Each point is reached from the start by the listed moves, each made once or not at all, plus a little noise. Say if it took an odd or an even number of moves. Then give how often each move was made.
In the rows, zero is written as 128.

Moves:
(1): [174  75 128 150]
(2): [179 183 172 135]
(3): [108 112 199 132]
Start: [109 154  87 111]
Points:
[156 104  84 132] => odd (1, 0, 0)
[108 152  86 110] => even (0, 0, 0)
[137  86 159 136] => even (1, 0, 1)

Moves:
(1): [153 129 116 122 134 149]
(2): [129 170 150 141 159 124]
(3): [140 101 180 115 153 124]
(4): [128 116 111 187 151 136]
(5): [103 109 104  97 159 128]
(6): [107 125 128 136 130 161]
Start: [106 110 122 149 133 107]
Points:
[ 89  54 134 163 211 113] => odd (0, 0, 1, 1, 1, 0)
[100 125 197 155 189 129] => odd (0, 1, 1, 0, 0, 1)
[145 114 166 202 215 126] => even (1, 1, 1, 1, 0, 0)
[ 84  96 107 215 156 149] => even (0, 0, 0, 1, 0, 1)

Moves:
(1): [182 130 144 132 167  79 125 126 113]
(2): [174 176 130 122 133 156 118 144 152]
(3): [140 156 194  92 132 121 125 152 117]
(4): [121 129 152 162 124 129  96 135 107]
(5): [105 145 106 113 193 114 121 126 101]
(6): [152 115 146 101 134 172 149 100 115]
(7): [133 133 149 167 141 114 175 148 108]
(8): [125  92 123 123 142 147 129 176 141]
(9): [105 143 192 185 176 124 129 110 177]
Start: [131 119 118 107 101 150 137 117 161]
Points:
[219 211 182  55 213 114 112 159 129] => even (1, 1, 1, 0, 1, 0, 0, 0, 0)
[175 131 117  97 122 197 131 178 192] => even (0, 1, 0, 0, 0, 0, 0, 1, 0)
[112 140 206 205 165 139 182 120 189] => even (0, 0, 0, 0, 0, 0, 1, 0, 1)

Moves:
(1): [170 133 120 160 115 141 140 130 108 137 127 132]
(2): [124 186 138 107 139 162 102 140 125 120 140 128]
(3): [138 118 170 122 117 146 138 137 119 108 111 124]
(4): [110 138 123 156 129 112 150 125 145 101 139 132]
(5): [151 129 115 114 178 122 146 105 106 123 138 130]
(6): [118 123 108 137 145 168 130 125 148 137 119 141]
(7): [129 145 130 124 120 131 160 122 140 138 126  94]
(8): [139 127 121 123 138 140 156 172 117 142 145 136]
(9): [152 137 111 115 135 113 118 134 165 114  94 133]
(10): [136 119 164 155 136 110 125 130 152 162 133 133]
(11): [157 122 128  97 119 150 118 109 157 126 180 132]
Start: [148 125 119 140 118 124 141 118 136  94 139 143]
Points:
[234 137 153 180 107 169 200 109 249  92 143 136] => even (1, 0, 1, 1, 0, 1, 1, 0, 1, 1, 1)
[220 114 182 191  92 142 177 108 183  88 188 157] => odd (1, 0, 1, 1, 0, 0, 0, 0, 0, 1, 1)
[222 218 101 128 126 169 177 173 151 109 133 126] => odd (1, 1, 0, 0, 0, 0, 1, 1, 1, 0, 0)
[193 136 108 148 186 163 232 113 206 129 223 144] => odd (0, 0, 0, 1, 1, 1, 1, 1, 0, 1, 1)

Moves:
(1): [152 122 116 125 115 139 115 126 119 104 129 130 139 134 131]
(2): [148 179 145 123 146 150 138 116 114 155 139 114 136 148 121]
(3): [133 111 160 113  81 142 147 125 142 126 129 119 132 100 155]
(4): [151 126 133 179  98 151 138 125 142 156 125 131 112 133 143]
(5): [129 108 158 133 161 167 101 149 121 130 116 155 147 119 117]
(6): [125 120 104 117 121 156 123 117 123 128 133 118 123 112 126]
(7): [117 108 124 130 141 117 194 133 151 120 120 155 168 117 100]
(8): [134 130 126 104 118 131 132 163 141 144 136 143 127 142 107]
(9): [139 149 140 126 129 130 124 111 180 126 117 130 129 100 105]
(10): [154 107 134 118 115 122 113 121 146 175 119 105 157 154 128]
(11): [157 122 112 125 126  99 118 101 122 123 183 142 125  98 140]
(12): [131 115 127 108 116 126 126  84 127 133 136 148 114 146 115]
(13): [ 78 130 133 161 114 132 121 111 165 130 139 150 184 122 141]
(14): [115 102 137 127 138 135 129 142 139 111 154  95 108 150 117]
Start: [123 117 161 130 112 127 131 116 115 129 147 124 121 156 124]
Points:
[185  55 155  95  99  99 156  38 203 122 211 131 161 160  66] => odd (1, 0, 0, 0, 0, 0, 1, 0, 1, 1, 1, 1, 0, 1)
[217 117 225 158 116 221  95 112 181 192 146  85 152 202  94] => odd (1, 1, 0, 1, 1, 0, 0, 0, 1, 1, 0, 0, 0, 1)
[178  92 211 161 137 229 167 105 205 206 149 105 178 166  56] => even (0, 1, 0, 1, 1, 1, 1, 0, 1, 1, 0, 0, 0, 1)
[150  62 211 180 113 178 159  48 190 210 234 163 228 187  98] => odd (0, 1, 0, 1, 1, 0, 1, 0, 0, 1, 1, 1, 1, 1)
[133  81 196 176  99 220 161  47 180 235 150 177 235 184  93] => even (0, 1, 0, 1, 1, 1, 1, 0, 0, 1, 0, 1, 1, 0)

Moves:
(1): [155 112 135 125 132 127 136 134 133 124 124 122 132 135 137 119 149 141
 123 134 110]
(2): [120 125  97 111 111 139 145 136 124 124 130 140 133 153 129 136 118 140
 120 126 103]
(3): [140 102  97  79 110 138 131 115 134 104 100 117 123 118 121  90 178 138
 167 119 137]
(4): [106 139 109 137 168 146 110 135 112 113 127 134 146 124 124 147 145 126
 122 129 124]
(5): [124 128 129 124 119 144 127 133 131 136 124 127 140 117 121 138 127 112
 125 132 126]
(6): [ 65 130  89 142 149 185 116  76 155 127 127 129 117 130 141 131 113 114
 123 130 138]
(7): [132 128 144 127 116 121 146 129 112 141 128 125 139 110 104  99  94 136
 102 103 140]
(8): [145 102 130 115 106 114 145 154 128 140 124 122 130 126 124 159  99 143
 103 132 148]
(9): [154 110 128 135 136 116 138 130 115 116 111 111 123 108 134 101 145 115
 139 114 140]
(10): [124 126 121 111 116 143 120 111 114 132 122 121 144 137 151 140 133 130
 138 140 131]
(11): [150 128 128 120 129 133 121 104 136 112 116 107 120 128 115 119 123 128
 137 112 129]
(12): [128 126 122 131 117 129 104 134 122 121 114 130 120 114 139 133 130 146
 138 123 119]
(13): [134 112 128 129 131 102 133 121 140 138 153 169 129 141 124 137 117 131
 118 157 121]
(14): [121 136 141 136 111 134 140 119 130 139 134 146 144 140 123 140 111 126
 130 134 152]
(15): [143 133  92 136 114 140 119 131 124 132 107 110 136 109 131 115 129 133
 127 124 142]
(16): [124 139 118 129 128 109 137 118 143 140 132 143 131 135 132 140 108 127
 107 121 127]
(17): [124 111 128 139 110 103 136 136 114 116 105 126 133 126 136 122 132 133
 111 144 129]
(18): [ 98 147 117 128 131 130 135  95 141 130 150 136 130 103 143 153 169 133
 119 145  95]
(19): [131  95 133 128 108 128 107 100 119 151 136 114 140 143 124 111 141 123
 149 121 105]
(20): [130 129 117 134 117 119 133 133 142 116 142 123 141 134 137 130 115 136
 110 115 131]
Start: [120 123 133 127 166 147 112 122 111 129 118 123 124 128 130 115 129 104
 132 128 141]
Points:
[ 43 123  68 146 151 179 114   7 145 117 123 168 195 111 166 171 102 127
  42 156 122] => even (1, 0, 0, 1, 1, 1, 1, 0, 0, 1, 1, 1, 1, 1, 0, 1, 1, 1, 0, 1)
[141  79  53 105  91 139 118 102 122 164 109 115 150 121 164 156 148 165
  95 131  67] => even (1, 1, 0, 0, 0, 0, 0, 1, 0, 0, 0, 1, 0, 0, 1, 1, 0, 1, 1, 0)
[143 103  56  95 142 189  73  90 117  99  70 139 156  96 105 113 166 120
 172 134 166] => even (0, 0, 1, 1, 1, 0, 0, 0, 0, 0, 1, 1, 1, 1, 1, 0, 0, 0, 0, 0)
[179  63  35  91  93 121 173  68 138  70  83 121 158 114 152  70 207 149
 126 145 122] => odd (1, 1, 1, 0, 0, 0, 0, 0, 1, 0, 1, 0, 1, 1, 1, 0, 1, 1, 0, 1)
[ 82  86 108  91 137 165 116  45 107 155 146 165 190 101  91 107 186 105
 140 144 117] => even (0, 0, 1, 1, 1, 0, 1, 0, 0, 0, 0, 0, 1, 1, 0, 0, 0, 1, 1, 0)
